Rows are points. Before rounding, the points of a table are all equally far from one centre. They may lie mostly on one side of it. Write the centre, to within rounding.
(in the rows, 128 means zero)

Points:
[[128  89 167]
 [123  93 177]
 [148  92 155]
 [123 131 125]
 [122 110 192]
 [134  94 141]
 [137 134 197]
 [112  96 153]
 [ 98 117 157]
 [140  94 141]]
Centre: [134 125 161]

Points, 13 rows:
[[112 167 140 152 158 118  69 129]
 [150 138 114  97 132 130 102 198]
 [125 164  98  98 104 142 133 156]
 [113 138 119 108 156  65 127 107]
 [ 99 124  80 121 116 108 102 176]
 [ 91 122 109 120 134 114 131 194]
 [ 87 142 139 136 147 106 141 186]
 [113 150 138 123 107 136 145 177]
 [144 142 121 148 155 120 113 204]
 [115 144  65 114 132  85 131 160]
 [171 147 116 109 142 122 113 194]
 [154 139 121  87 133 118  68 166]
 [133 125  86  96 153 127  93 188]]
Centre: [127 144 119 122 144 112 113 147]

Points (15 x 11):
[[160 163 155 144  90 144 168 195 130 141 119]
 [178 160 202 143 163 118 166 196 115 159 112]
 [123 161 143 185 143 119 128 137 156 121 117]
 [129 155 137 161 127 123 157 146 135 147 157]
 [159 112 148 176  94 143 178 143 119 115  93]
 [163 141 166 151  78 102 143 169 127 128 131]
 [114 113 157 169 119 115 151 176 109 152 144]
 [164 152 186 175 134 133 143 146 152 183 113]
 [138 152 194 142 174  89 116 169  98 117 126]
 [141 110 183 142 162 116 179 114 103 126 138]
 [145 180 201 112 134 104 173 168 116 146 104]
 [123 145 134 146 108 156 148 128 117 164 118]
 [133 144 158 162 130 118 180 139 118 149 158]
 [151 124 163 155 159 121 160 115 136 112 159]
 [102  95 166 125 126 118 167 179 141 128 124]]
Centre: [149 135 170 142 142 136 145 159 123 127 106]

Points, 25 rows:
[[115 160  77 127 128 110  98  93 174 101 103 157 143  96 171 136 158 113]
 [176 123  90 130 152 137 140 129 186 121 141 125 119 158 110 140 187 109]
 [118 146  65 136 123 144  92 141 173 123 112 187 107 148 128 178 153  89]
 [109 106 132 155 123 173 110 109 104 102 125 174 112 147 159 148 149  59]
 [177 129  87 130 176 122 124 116 144 181 107 134 111 135 166 159 167  93]
 [ 99 119 138 178 159 137 105 149 137 123 114 156  97 142 166 129 106 102]
 [109 140 103 170 182  93 136 105 114 117  93 159 141 146 157 128 177 142]
 [127 150  93 141 168 188 130 132 189 106  89 137 131 171 138 116 163  94]
 [182 127 105 142 115 167 139 105 132 147  56 182 157 149 108 127 154 120]
 [120 135  69 179 125 117 105 125 189 117  79 159 151 137 141 160 145 133]
 [137 115  99 157 148 114  76 134 131 135 107 146  99 162 126 137 139  59]
 [123 157 164 142 140 162 159 133 172 134  67 162 115 147 170 136 153 137]
 [123 132  66 154 141 126 148 117 107  86  81 202 123 114 136 144 107  91]
 [133 107 103 187 188 154 104 154 149 139 108 133 103 151 154 151 165 108]
 [100 117  70 153 128 125 118 143 196 130 114 119  92 123 125 118 158 125]
 [124 151 124 189 130 140 115 126 154 144  83 147 100 119 137 177 149 114]
 [119 143  98 134 189 131 111 143 157 116 108 160 154 121 108 148 191 145]
 [133 168 121 142 119 135 114 109 189 100 119 149 114 163 155 141 140  80]
 [129 162 136 144 141 145 131  94 127  86  97 134 123 163 136 145 114  84]
 [119  87 107 147 175 150  92 139 111 151  90 110  99 148 123 121 153 136]
 [118  90 145 136 199 117 143 133 167  91  91 143 130 127 164 163 196 125]
 [148 130 121 160 167 128 118 157 169 153 111 126 157 123 136 124 186 103]
 [109  99 115 171 144 158 125 144 154 138 135 166 101 158 170  90 182 137]
 [186 117 143 142 164 170  91 112 152 115  62 140 146 138 163 142 164 130]
 [137 117 120 165 139 108 110 113 198  80  88 181 120 122 195 134 157 103]]
Centre: [133 103 104 122 139 138 134 123 144 118  95 160 122 135 149 137 151 115]

Points, 30 rows:
[[106 138 171 133 147  81 159 182  80 130 142 102 135 123  42 131 153 151
  125 129 129 112 118 108]
 [ 95 148 129 122 132  93 121 210  85 139 194 115 174  88  97 108 138 148
  136 138  90 136  93 105]
 [114 146 125 133 140 112 183 183 102  81 169 108 132 159  92  99 141 131
  116 111 136 103 142 112]
 [ 62 103 162 112 144  87 151 178  97 118 145 135 142 148  68  95 125 131
  121 109  88 114 146 127]
 [ 99 158 155 130 119 110 123 188  82 110 147 122  93 142  73 133 164  84
  139 130 158  89 111 142]
 [116 185 152 149 106  71 129 178  98 127 166  96 140 106  80  89 141 173
  107 150  95  73  94 117]
 [ 98 133 123  80 131  67 151 174  91 131 136  91 103 145  61 115 156 147
  108 100 114 132 103 111]
 [150 108 160 121 120  51 126 168  51 181 173 125 142 105  90 120 178 143
  120 128 132 105 113  96]
 [105 129 151 125 146 112 169 168  90 106 130 145 124 126  92  47 119 135
  137 150 118 119  91 145]
 [101 116 172 126 105  81 101 126  88 111 147 124 140 148 113 125 147 180
  118 149 133  78  80 107]
 [125 175 163 110 136 124 173 151  96 116 117 123 147 108  87 101 143  91
  110 137 142 104  97 122]
 [114 160 108 127 124 133 148 131  78  85 120 115 146 136  80 106 129 111
  109  94 135 134 103 131]
 [ 84 124 211 126 132 118 141 165  55 100 153 139 127 111  86 102 156 142
  106 146 101  95 108 121]
 [141 151 112 129 132 105 105 179  80  91 163 136 189 115  73 123 155 140
  121 114 100 121 122  93]
 [141 172 139 131 123 128 124 165  92 108 151 133 107 168  78 127 156 170
   53 124 146 132 131 104]
 [ 86 160 135 137 114  86 143 172  66 102 173 100 139 151  62 104 138 117
  118 109 133 107  97 103]
 [ 95 175 157 124 102 115 141 179 106 129 132 115 161 124  79  93 133 129
   98 129 129 116 112  81]
 [122 147 150 101 147 136 156 182 111 111 149 101 127 132  72 105 141 134
  124 130 127 121  89  90]
 [126 132 117 113  97  92 126 173 122 131 159  91 157 134  66  88 138 127
  121 146  96 146 119 101]
 [128 123 126 133 110 128 170 171  71 149 120 138 110 135  55  90 129 167
  102 142 106 117  81 121]
 [106 130 137 110 120 119 143 141  76 124 178 127 131 184  68 123 199 154
  107 114  82 100 103 146]
 [125 160 147 109 100 129 158 128  93 155 161 129 161 139  94  87 123 157
  125 140 113 145  91  91]
 [112 170 125 116 143 116 134 159 126 102 145  70 134 148  75  89 144 143
  103 121 129 110  97 151]
 [ 91 127 191 112 117 113 141 166  88 122 150 129 143 136 121 137 153 150
  172 130  79 109  92 132]
 [ 98 115 118 153  92  93 161 149  93 108 135 136 143  99  96  81 161 117
  121 136 152 101  78 125]
 [ 88 137 130 116  97  97 140 193  94 107 111  94 118 114  77  70 144 138
   92 128 118  89 122 142]
 [107 145 154 112 157 114 160 182  76 111 151  87 128 125  77  93 149 119
  144 112 115 103  94 105]
 [113 161 129 131 161  94 124 168  92  90 161  85 113 143  80  88 126 144
  133 165 133 114 111  92]
 [ 94  99 175 114 109 111 162 169  72 103 146  97 142  99  78 120 138 145
  107 126 131 127 122 136]
 [108 116 126 122 123  78 152 174  73 106 155 142 181 143  91  86 187 138
  113 151 125 138 105 130]]
Centre: [117 143 126 130 136  96 124 150  89 142 160 142 114 119 119 122 140 134
 104 131 108 110 124 137]

Points:
[[ 88 131 117  97 130 130 125 122 157 135 120 122 175 118 121 100 119  18
  169 147 175 160 110 132]
 [115 109 151  90 145 123 126  93 148 117 129  76 175 115 110 114 118  55
  140 123 139 192 130 157]
 [102 130 152  81 128 111 137  90 133 118 123  67 173 117 120  93 127  71
  136 133 183 179 110 139]
 [ 83 132 147  49 141 126 147 120 137 146 154 111 163 109 107 109 123  77
  140 158 155 172 116 137]
 [126 110 170  96 101 114 143 103 156 151 134 129 173 111 141 123 152  73
  135 141 160 172 110 151]
 [118 115 131 106 136 113 119  80 146 112 119 129 173 134  96  90 135  96
  167 152 149 183 124 113]
 [ 86 103 166 113 123 141 138 106 151 104 111  86 186 124 112 117 174  62
  157 155 190 153 137 149]
 [ 85 117 154  87 102 123 158 101 170 123 126 106 162 120 103 104 145  66
  132 139 157 180 125 124]
 [109 116 159 126 133 112 111 107 153 110 119  73 161  96  81  96 142  79
  173 143 142 135 119 129]
 [109 148 145  69 129 114 176 105 135 124 129  97 175  96 119 117  99  75
  144 140 150 170 121 136]
 [110 129 148  89 152 130 161 115 158 141 135 113 174 155  97 115  78  52
  145 146 178 157 114 157]
 [116  86 133  97 133 126 143 113 134 146 103 105 175 111  93 107 116  64
  143 132 126 160 117 119]
 [ 87  99 133  89 141 125 146  95 160  95 146  93 182 125 105  82 142  92
  151 147 166 160 118 133]
 [107 124 159  71 131 116 177 108 138 133 133 110 175 117  93 102 158  92
  164 139 146 169 142 139]
 [106  97 141 123 145 113 134  93 138 135 123  76 164 104  87  86 129  70
  139 135 168 157 130 156]
 [ 92 137 103  89 102 110 130 130 144 145 154  93 198 124 110  81 132  87
  144 145 176 158 143 130]
 [ 78 122 152  87 110 124 142  96 141 120 158 106 171 109 107  73 113  75
  140 138 142 148 142 128]
 [109 106 153 102 151 104 107  86 136 129 152 111 179 129  96  93 167  81
  165 130 180 142 128 146]
 [105 115 122  97 152 101 138 105 107 149 148 106 188 147 115  89 115  72
  162 126 141 168 110 155]
 [101 134 148  90 148 134 146 107 134  87 127 113 195 127 121 110 122  67
  174 108 153 170 115 161]
 [124 112 148  67 112 127 147 104 141 113 103 140 190 134 151 114 125  72
  146 156 187 130 125 136]
 [103 159 143  90 114 117 111 128 147 100 136 137 204 126 103 109 146  72
  158 140 150 150 124 123]
 [130 138 157  75 128 140 138  92 149 126  86  97 193 117 124 128 139  81
  173 160 150 168 138 146]
 [123 114 142  74 131 131 119 116 132 133 130  89 183 153  86  87 142  93
  182 153 170 157  96 136]
 [124 127 136  83 118 125 133 126  94 159 131  86 184 114 104  78 153 100
  164 139 143 146 120 130]
 [120 127 138 104 156 146 137  75 165 134 125  98 164 124  85  90 144  70
  164 144 151 170 108 112]
 [ 94 143 133  89 100 130 117 119 169 128 125 117 209 140 109 139 114  67
  156 156 145 129 150 101]
 [119 138 153 138 127 149 128  95 135  98 148 114 170 115 117  87 128  55
  128 121 154 185 108 112]
 [107 104 126  91 140 119 122  95 147  97 131  95 200 123 128 110 121  59
  151 144 159 179 129 164]
 [106 119 167 114  94 136 136 119 130 118 157  94 192 127  94  86 140  55
  171 130 140 157 123 131]]
Centre: [118 131 133 116 135 140 132 128 133 126 140  98 138 144 136 130 132  84
 155 141 161 140 142 128]
